Every row gives one point. Each copy is the shape, with its points in the same order, stretched, turned, moved and blurred by noise. Say if it was mirrored as well.

Shape (9 x 3):
-8	0	4
26	29	23
-72	16	20
-44	-8	-28
0	-100	23
32	26	25
36	-8	29
31	4	-18
32	10	27
Copy 1 (9 x 3):
-13	-17	2
23	2	25
-52	-49	73
-46	-63	-11
-28	63	-71
28	8	19
20	35	-9
15	-24	-42
23	21	5
Copy 1 is: mirrored
Copy 2 (9 x 3):
4	-3	15
29	-39	15
-14	-2	60
-30	18	11
45	75	0
34	-36	8
44	-12	0
3	-12	-20
41	-23	6
Copy 2 is: mirrored
Copy 3 (9 x 3):
-4	-4	-4
-7	11	-36
-55	-45	-11
-4	-35	7
2	30	64
-1	20	-41
-3	30	-17
27	9	-17
-8	23	-28
Copy 3 is: only turned

Shape (9 x 4):
42	-34	-18	5
10	3	-2	-13
4	-16	-7	-22
-23	42	3	2
-15	-10	2	46
79	8	9	55
-3	-33	-17	1
9	8	26	-8
50	23	42	37
Copy 1 (9 x 4):
3	18	-31	-65
-6	13	7	-10
-25	6	18	-30
-6	-1	10	56
4	-51	-40	-1
93	29	-64	-33
-30	-15	-15	-39
22	1	27	-6
96	4	-14	-5
Copy 1 is: only turned
Copy 2 (9 x 4):
26	15	-49	1
14	-26	-22	-10
29	-21	-4	-10
-4	-60	2	-3
-7	4	10	19
-29	40	-113	1
32	-9	6	7
-3	-3	-12	-21
-41	35	-68	-17
Copy 2 is: only turned

Shape (11 x 8):
-9	-5	10	-63	-46	-39	-7	10
-42	-23	21	7	-18	-1	31	56
33	-15	-3	-45	87	-26	-9	-33
27	3	-48	-20	35	-19	-42	4
39	41	1	9	-10	-48	-8	-13
-34	-55	3	-2	-32	-14	12	33
-43	10	9	-32	-23	-6	-21	16
50	25	-24	4	10	9	-5	-46
-2	6	16	33	-36	-25	-30	-21
-10	-18	28	-15	-35	6	-32	54
-50	-6	3	-30	-28	-27	-9	34
Copy 1 (11 x 8):
20	-27	21	-4	4	-61	-28	24
17	-50	-32	10	-59	30	9	38
29	-27	48	53	-14	-4	-35	-81
5	-28	14	19	49	5	-36	-41
56	-11	26	-46	45	0	11	-26
-11	-51	-11	-5	-45	15	-32	21
8	-28	14	24	8	-27	-15	47
-7	19	26	-7	38	11	-5	-42
22	-8	34	-48	34	25	-27	8
28	-12	-33	17	-3	17	-56	31
13	-54	8	13	-10	-21	-9	49
Copy 1 is: mirrored
Copy 2 (11 x 8):
36	-7	28	51	-53	34	62	-5
27	-23	38	-15	-4	-8	17	-52
75	-3	-33	8	2	-12	44	64
20	-42	16	36	17	16	12	55
51	44	24	19	16	37	11	37
32	-42	21	-2	-14	29	28	-48
-5	-28	37	37	-56	6	14	-19
-5	24	-12	0	38	29	32	52
27	19	14	16	-20	54	-18	-13
16	-25	13	61	-22	4	9	-56
21	-36	56	24	-44	7	16	-29
Copy 2 is: mirrored
Copy 3 (11 x 8):
7	-3	34	24	-51	16	41	-40
-46	-7	2	48	-23	-56	20	7
-7	31	-16	-92	13	11	-65	-64
-7	12	-22	-2	41	38	-44	-28
37	-36	49	20	10	34	-40	3
-16	15	-3	47	-3	-45	35	-6
-20	-42	-3	22	-26	-4	36	-33
43	-22	-16	-47	16	52	-15	26
45	-64	11	38	16	-3	-4	-1
-21	-17	-39	63	-51	-15	1	-24
-32	-22	18	46	-15	-21	34	-35
Copy 3 is: only turned

Shape (17 x 11):
-41	5	23	-8	22	63	-37	23	-9	30	38
32	-27	-31	-5	-11	-16	-20	4	-7	20	10
25	-14	-45	-23	-21	-19	-21	-20	13	15	16
-62	-60	-21	2	26	5	-24	32	-4	31	12
20	-48	-29	23	-55	-28	21	5	19	-23	22
-34	11	1	-51	10	42	3	14	19	-3	-17
16	-14	-35	13	-9	-48	47	-13	-11	4	27
-12	38	48	-21	5	17	14	19	18	-31	28
-57	7	-10	-31	60	42	-44	22	-28	28	10
-22	24	25	-17	47	16	9	39	68	-14	20
-60	1	-17	8	-1	10	-39	36	-23	31	-32
-14	-25	-6	-36	-37	-42	-19	-31	5	-3	18
-39	-37	-26	-18	29	29	-49	53	-46	-17	1
27	1	43	-14	4	-25	-31	-45	17	-25	-25
31	-37	-56	40	-50	-30	33	-28	35	-5	10
35	-51	11	-27	-23	-16	13	-15	-13	23	-12
-71	-53	-40	18	26	47	-18	2	-31	-10	-5
Copy 1 (17 x 11):
10	59	-56	17	30	12	11	17	23	-60	91
29	18	-13	25	16	-9	5	-23	-4	-28	-36
39	20	-29	41	16	-24	3	-15	23	-15	-33
5	24	-79	11	28	-15	48	-25	-12	-49	34
42	-47	-9	-19	19	-44	-34	-52	4	-1	-48
-29	22	-54	40	9	-16	-10	43	29	-16	27
19	-25	5	29	-24	-8	14	-61	14	16	-53
-5	17	16	6	16	-9	-27	22	47	8	60
-8	77	-67	43	-7	23	61	31	23	-58	71
-1	9	-36	1	43	7	25	45	75	15	62
6	10	-37	37	-24	-38	37	27	-15	-62	40
22	23	-26	29	11	-60	-14	-33	-15	11	-3
-7	51	-51	-17	-3	-13	25	2	4	-61	18
22	28	1	17	24	-4	-34	36	-27	31	-12
59	-56	-16	12	19	-27	-21	-43	8	21	-79
-10	14	-6	29	37	-19	-29	-33	-45	-13	-51
7	24	-83	-2	-6	15	29	-8	-15	-40	14
Copy 1 is: mirrored
Copy 2 (17 x 11):
-5	-26	-6	36	-37	-26	30	3	-16	-25	-7
-9	25	-48	15	17	-4	35	4	17	21	-23
4	18	-30	19	11	25	36	14	41	11	-27
-3	-27	-91	22	18	-26	6	-23	3	-5	-13
43	44	-39	-3	35	-5	3	-14	30	31	12
-4	-1	-14	14	27	-1	-6	30	-6	-47	-8
27	23	-42	1	40	29	-12	-30	12	31	-48
0	-26	36	23	-5	14	-18	22	-27	-13	22
-34	-30	-44	36	-3	-10	24	-15	-25	-42	-23
5	-47	44	50	23	7	-22	23	-15	-15	8
-29	22	-65	44	-6	-25	-5	-5	1	-24	-7
-6	-13	-40	4	-19	42	-2	9	32	16	2
-27	15	-79	22	34	-27	44	-38	-34	-26	21
-54	-38	44	-7	-29	21	-22	22	25	21	13
51	47	-14	-3	38	9	-8	-16	65	30	-28
-8	11	-59	-37	22	-14	10	29	9	28	-26
3	3	-66	-2	26	-32	1	-63	9	-42	-10
Copy 2 is: mirrored
Copy 3 (17 x 11):
19	58	-52	39	-57	13	-44	29	43	26	0
-4	4	-16	-35	30	-20	38	23	-17	-25	17
-2	-13	-22	-38	28	-52	42	25	-18	-30	-2
-31	-2	-56	-20	-42	-11	-33	11	39	38	10
35	-49	22	-45	44	-30	4	-45	-27	-49	-2
1	8	-27	39	-11	-16	-54	40	54	10	-36
5	-39	9	-6	38	-46	39	-40	-47	-51	16
57	14	1	61	-2	3	-49	12	0	-9	5
-41	49	-81	37	-50	6	-34	65	36	49	-5
38	-13	-24	34	-21	-5	-68	36	41	-26	18
-61	16	-32	2	-64	-14	-19	46	33	43	-27
7	-21	-18	-22	10	-60	30	9	-27	17	-3
-40	32	-62	-6	0	37	-51	46	7	49	-5
32	-6	-4	18	8	-8	54	58	-11	4	10
24	-69	24	-48	35	-56	43	-50	-20	-82	-17
19	5	9	-6	46	-16	45	6	9	-11	21
-32	-4	-62	8	-38	15	-42	-5	40	36	-47
Copy 3 is: only turned

Shape (16 x 12):
19	7	-35	-25	-4	-5	32	-26	3	11	3	-29
4	46	77	44	41	59	-17	30	-25	44	-1	43
14	-31	30	-38	-15	-6	51	-16	30	-28	1	-13
3	22	-17	-17	-10	27	-11	15	15	24	56	49
2	-27	-2	-12	-29	-35	24	-33	25	-8	47	-14
5	31	-35	-11	38	-10	-42	-18	10	-4	57	16
-1	-5	34	39	-4	55	-1	25	-47	1	-7	-20
20	-28	11	-16	-20	10	19	-17	57	-20	-7	-4
25	-12	-35	-7	21	6	19	-22	-16	30	39	53
20	16	33	-20	19	13	-9	41	-36	40	23	32
-4	-33	-45	-35	-10	-19	1	-9	30	11	9	-9
37	26	-10	10	-9	-32	9	16	14	49	28	52
-2	-11	20	3	-14	5	49	22	3	-56	-24	-9
-38	-34	-16	25	32	-3	-46	-8	-61	-21	-30	-19
-95	-10	8	30	38	17	-12	2	-57	-10	-36	-27
-60	9	-6	-20	-26	-5	-44	-45	-36	-32	-30	9
Copy 1 (16 x 12):
25	30	16	-13	2	-12	11	-22	-20	-6	-18	23
17	-86	-1	54	20	-13	-11	51	-19	-29	-3	-50
-9	11	8	15	21	-48	20	-29	18	-6	4	27
50	-10	24	61	-2	-2	-25	31	-24	20	3	21
16	11	24	-10	-4	-11	-1	-7	20	2	7	61
40	2	-6	13	-44	3	-8	36	-14	26	7	29
-42	-18	-11	4	19	4	-18	12	-9	-71	25	-24
33	10	-10	28	28	-45	11	-9	4	-18	6	27
36	-12	-1	5	15	8	-17	19	-42	40	9	38
-7	-28	15	41	17	3	-17	27	-21	-3	-36	-11
29	52	4	2	11	-15	-27	-7	1	2	-20	33
84	-23	35	34	20	30	-5	31	-6	43	-28	25
-33	1	-16	8	31	-34	21	-8	34	-25	44	-15
-37	11	-85	-43	10	7	-44	28	20	-39	29	-7
-58	0	-63	-45	1	-27	-47	16	28	-58	47	-61
7	-16	-94	14	-24	-9	-44	-11	14	-12	34	8
Copy 1 is: only turned
Copy 2 (16 x 12):
-2	33	49	39	38	-18	8	19	5	-8	-6	-13
-18	-16	-65	56	-47	78	-9	-32	17	-48	-43	11
14	-15	42	45	17	-22	21	21	-11	29	-9	46
21	-13	-2	60	8	-28	-32	-32	-1	1	-33	-23
41	22	19	34	27	-35	-2	-17	-8	27	18	32
30	44	-13	31	47	28	-40	10	23	7	-24	-27
-52	-18	-29	43	20	46	-24	-9	5	-21	18	1
8	-16	23	12	36	-20	12	12	-19	24	-16	29
23	46	-11	70	16	-31	-23	4	-13	-11	-23	28
13	-25	-13	63	0	14	-41	-10	12	-39	-10	8
15	16	58	-11	49	-34	-31	14	-31	5	6	-6
60	2	-28	46	-18	-36	-4	-19	-20	-44	1	9
-11	-33	6	36	-6	9	19	48	-22	8	21	12
-56	35	-27	-34	33	66	-70	57	2	-18	50	-7
-75	33	9	-26	-39	92	-39	32	-9	-18	28	-26
-72	-2	-23	-14	-31	9	-47	38	50	16	22	-39
Copy 2 is: mirrored
Copy 3 (16 x 12):
20	-13	-13	-18	52	47	-1	-7	-19	-28	-16	-4
-70	29	44	-12	-87	-27	2	24	-21	-14	78	-4
52	-18	-2	0	50	3	69	19	-32	-10	-29	-36
1	-2	54	-11	-29	26	-19	-46	-34	-10	22	-37
21	-17	11	7	36	65	37	-3	-30	3	-68	-35
-41	-45	1	26	-13	24	-36	-65	14	2	-3	-40
-6	42	59	-2	-26	-7	8	56	19	1	18	15
49	-25	24	-4	36	-18	44	29	-44	-29	-50	-23
-38	-1	21	-68	-10	37	-12	-66	-19	22	-15	-15
-49	43	7	5	-24	1	-19	-15	-25	6	64	-29
45	-8	-14	4	29	16	-17	-13	-29	-11	-47	-9
-61	16	34	-14	1	48	-18	-45	-86	-15	-2	2
50	-9	36	21	26	-22	65	11	-10	-7	-19	17
-23	32	-17	26	-18	-30	-31	-1	74	13	-39	27
31	24	-30	28	-68	-16	0	14	79	8	-5	41
23	48	-13	28	18	-2	-2	-27	65	-72	-42	-25
Copy 3 is: mirrored
Copy 4 (16 x 12):
-2	39	-28	-7	-8	-5	-4	-19	28	16	44	-30
-68	32	32	76	27	-21	-3	22	-38	65	-97	46
-42	30	2	-9	7	-27	-3	-45	23	-21	92	-12
14	-43	-36	20	-19	-54	18	19	-12	47	-15	25
14	1	-8	18	6	-31	31	-13	32	-27	89	3
33	-1	-16	12	0	-31	73	25	13	44	28	21
-65	6	14	34	5	33	-11	-28	28	-6	-82	44
-31	-1	14	-22	-3	-33	-16	-14	44	5	80	-11
37	21	-24	13	-16	-77	12	-18	1	28	5	-24
-24	38	-4	42	-40	-36	4	10	-40	27	-35	62
37	3	-20	-34	-15	-37	-13	1	33	-10	65	2
29	25	-3	60	-38	-55	10	37	-25	37	9	-20
-74	15	16	-18	-13	20	-22	-27	-1	-17	21	-32
-6	22	52	-36	3	41	18	-18	30	-29	-40	56
-29	7	28	-37	44	49	-12	-11	0	-24	-73	45
12	-42	32	-33	35	62	13	-30	-13	19	32	55
Copy 4 is: mirrored
